Each point is reached from the start by the listed moves, each made once or not at all, plus a little noise. Say if it took an odd or an even number of moves. Then give how often each move was made.

Moves:
(1): [ 36 -14 -40]
(2): [ 14  62 -11]
(3): [38 -6 37]
Start: [  5 -12  15]
Points:
[  4 -10  13] -> even (0, 0, 0)
[95 27  2] -> odd (1, 1, 1)
[ 45 -19  51] -> odd (0, 0, 1)

Moves:
(1): [ 20 -19  10  -7   1   4   8  -2 -22  15   7  -1]
(2): [ 18  30   1   0   5  -4   5   7 -10  -2 -15   4]
(3): [  9   3  28   3  -8  -8  -8   1   0 -30  32  -3]
(4): [ 18  -3   0  26  -9   2 -12  13   2  19   8  24]
(5): [  0 -11   5 -11  20  -8 -16  14   1 -10  -5   6]
(6): [-13   1   0   2   5  29  10  22   3  -8  -4  -6]
(7): [-18   3  -3  -8  23 -11  29   8   8  12  16  -2]
(8): [  5 -10  -9  -5  -7  -5  11  15   0  -7   1  -1]
(9): [ 25   9   7 -14  -2   2 -13  -5  34 -10  10  10]
Start: [ 23  15   1 -24   5   7   4  -1   6   5   3  14]
Points:
[ 79  -3  47 -35  31 -12  -9  28  28   3  69  48] -> even (1, 0, 1, 1, 1, 0, 1, 0, 1)
[ 45   8  41 -47  24  20  29  25  28 -15  65  15] -> odd (1, 0, 1, 0, 0, 1, 1, 0, 1)
[ 39  17  35 -53  35 -18  -6  16  50 -30  57  26] -> even (0, 0, 1, 0, 1, 0, 1, 0, 1)
[28  8 15 -7  9 13 32 58 20 -5 54 27] -> odd (0, 0, 1, 1, 0, 1, 1, 1, 0)
[ 61 -18  16 -19  18   6 -18  23 -17  28  13  44] -> odd (1, 0, 0, 1, 1, 0, 0, 0, 0)
[ 95  41  46 -42   1   2  -1   0  11 -23  37  23] -> even (1, 1, 1, 0, 0, 0, 0, 0, 1)
[ 81  31  35 -54  18 -14  37  23  17 -16  55  23] -> even (1, 1, 1, 0, 0, 0, 1, 1, 1)

Moves:
(1): [ 10 -19  -6 -25   4   4 -14   9  -9 -11  16   3 -10   4   3]
(2): [ -8  23 -38 -17   5  -3  10  26 -25  -9 -24   1   5  -9 -23]
(3): [ -2  13  15   3  20   6   0   7  -1 -19  12  -4   0  -8   6]
(4): [  4   0 -30  21  20  23 -12  14  -7  15   7   4 -16  16  27]
(5): [-30  -5 -11 -18  26  -9  -9 -16  25  21 -25   7   1 -11  -5]
(6): [  4 -23 -17 -13 -11  29  22 -25  -2   2  22 -37  -5 -15   3]
(7): [ 14   1   4 -24  28 -13  41 -11  -5  -2   2  -5 -12  16   7]
(8): [-17 -11  -9   6   9  -3  12  27  18   5   9  -6  17  -3   3]
(9): [ 31  17 -14 -22 -29  -6   1   4  25  -5  17  -1  -7 -23  34]
(10): [-19  25  -4 -14   2   0  -9  -9 -10  24  19  -1  15  20   4]
(11): [-13   6  -8   4  -2   4   1 -14   9 -14  17  26  -7   0  -9]
(12): [ -1  -4  15 -20   2  31  11  10   5   5 -12  28  12  -2  -1]
(13): [  3   3 -10   4   0   2  10 -13  -2 -15  -3   2  23   3  12]
(14): [ 14  -3 -15  -1   2  17  -8  -5  15 -19  -3 -17   1   7 -20]
Start: [ -2   6  16  -7   2  12   6  -2  15 -17  -5   9  37  18  39]
Points:
[-23  11 -56 -64  83  38  -2 -33  33  -1  26  25   9  69  46] -> odd (1, 0, 0, 1, 1, 0, 1, 0, 0, 1, 1, 0, 0, 1)
[-42  73 -74 -80  82  44  63  24  47 -11  15  59  67  15  95] -> odd (0, 1, 1, 1, 1, 0, 1, 1, 1, 1, 1, 1, 1, 0)
[ 18  -7 -81 -55  33  80  -3 -39  71 -60  54 -10  16 -11  88] -> odd (1, 0, 1, 1, 1, 1, 0, 0, 1, 0, 1, 0, 1, 1)
[-26   5 -54 -92  71  31  68 -40   7 -63  13   1  33  -4  32] -> even (1, 1, 1, 0, 1, 1, 1, 0, 0, 0, 1, 0, 1, 0)
[-54 -13 -46 -47  74  62  -2   3  30  21  54 -25  35  19  80] -> odd (1, 0, 1, 1, 1, 1, 0, 1, 0, 1, 0, 0, 0, 0)
